Each row of a before or after table is a point. One or more steps were done to the points. Then noise was added and the rows were shuffled. The steps act on columns, c1 being the first. What was done? A step turns or swaps two columns, mirrors them in a line or flattens them onto one, adds a multiple of one to another, or multiplies or shifts one. Angles are multiples of 10 degrees, from the lower column toward the higher: turns from -170 to 170, lines from 10 to 170 but not 90. Use the fewest steps. Two steps may share a column if one is a turn and the other turns, adds or multiplies; they go together, in the order done. Otherwise the lowest column goes first.

Before:
[[ 29 -24]
 [ -3  -2]
 [  2  -4]
 [ 17  19]
 [  4  -4]
 [ -3  12]
 [-23  13]
 [ 37  24]
 [  2 -33]
 [ 13  28]
 [  9   8]
 [ -9   5]
 [ 11   7]
 [-16  -4]]
After (14 x 2):
[[  3  -5]
 [ 59  31]
 [  3 -44]
 [-26  -7]
 [-14   5]
 [ -5  -4]
 [ 14  11]
 [ 21  37]
 [-38  17]
 [ 26  25]
 [ 46 -32]
 [ -5  16]
 [ 17   9]
 [  7  -4]]
Steps: multiply c1 by 1.6; multiply c2 by 1.3

Before:
[[ -3  25  -3  -9]
 [-14  28 -29 -44]
 [ 15  -6  -9  29]
 [-39  -1 -12   2]
 [ -8   2  -8  -4]
 [-19  -9 -38  17]
 [-40 -13   2 -35]
 [ 36   0  59  32]
 [ -8   9   1  48]
 [-25   9  60   6]]
After (10 x 4):
[[-39  -1 -11   5]
 [-27  11  60   7]
 [-22   5   2  47]
 [  0  -1   0 -13]
 [ -3  -4 -22 -44]
 [  6   0 -10  28]
 [ -8   0  -7  -3]
 [-31  -1  -1 -38]
 [-23  -5 -37  17]
 [ 26   8  58  34]]
Steps: add -0.3 times c4 to c1; flatten c2 and c3 onto the line at 80 degrees

Before:
[[ -2  11 -19  -2   9 -27]
 [  3   6 -10 -32   2  -3]
 [ 13  36  -7  -7  15  14]
 [ 24  20  13   4   3  -7]
 [ 15 -13  21  -2  -5 -28]
 [ 34  18  19 -13  51  15]
 [  7  36  34  -2   0 -12]
 [ -2 -12 -43  -6   9  12]
 [ -9  -8 -25 -43  -2  14]
 [ 38  15  -9   2   7  11]
 [  5  -5  16  37 -24 -25]
 [ -3   0   6  32 -31  -2]
 [  8   8 -25 -22  -6  14]]
After, 13 rows:
[[ -4 -11  10 -32  -2 -27]
 [  8 -10  24  -6  -8 -35]
 [ -4  14  11 -15   1 -25]
 [  0   8   4  -1 -20  36]
 [  4   5  10 -22   3  -4]
 [ 20  22  -4  -3  28 -17]
 [ 60  22 -23  -8   8   0]
 [  4  26 -16   0  27  31]
 [ 18  37  -2   3  -2 -13]
 [-29   6  -2  22  -4   5]
 [ 10  29  -6   4   6  13]
 [ 10   2  32  -2  12   7]
 [-19   9   5  24 -10  28]]
Steps: turn c1 and c5 by -70 degrees; turn c2 and c5 by 60 degrees; turn c3 and c6 by 140 degrees; multiply c4 by 0.7

Before:
[[ 16 -38 -25  -9   5  -7  19  47   4]
 [ -6  -6  46  -5   2   3   0  -9   3]
 [-10 -27 -30   0   5 -14  -4  25  11]
 [ -2  -4 -27 -24  16   0  -1 -15  -1]
 [ 16  -2 -13   0   3  16  -7   9  -1]
 [-11   4 -27  -7  11  14  17   0  15]
 [ 14   3 -25  -2   0  14  14   1  -9]
 [-11  -1 -21  -6  13  29   0 -12   7]
 [ -5   2  -6 -16 -25  26  -8  -3  19]
 [ -3 -14  -3  -1 -27  29   1 -18  13]
 [ -2  -3 -25 -11  16  27   1 -13  20]
 [ 12   0  -7  -3   9  -2   3 -13  14]]
After, 12 rows:
[[-11 -12 -34  -5  -2   1 -28  -2   2]
 [ 14   2  18   1  -8 -10   2  11  -3]
 [  6   0   6  -8  -2  10  31  59   4]
 [-16   0   8 -10 -15  -7  33  -2  17]
 [ 10  -9   6  -3  -7   8   6 -11  14]
 [-20  -1   8 -15   9 -36  -2  -3  18]
 [-11 -10  19 -10 -28 -13  15  -9  18]
 [-27 -11  23 -21 -15   6  16  -9  -3]
 [ -9  -2  25   2   2  15  16  39  13]
 [-15 -10  14  -6 -24 -22  13 -10   7]
 [ 12   4   9  -2  -7 -11  28  -2 -10]
 [ -4 -21   1  -1  10 -39   4  -4  12]]
Steps: add 1 times c4 to c1; turn c2 and c8 by -40 degrees; mirror c3 and c7 in the line at 110 degrees; turn c5 and c6 by 150 degrees
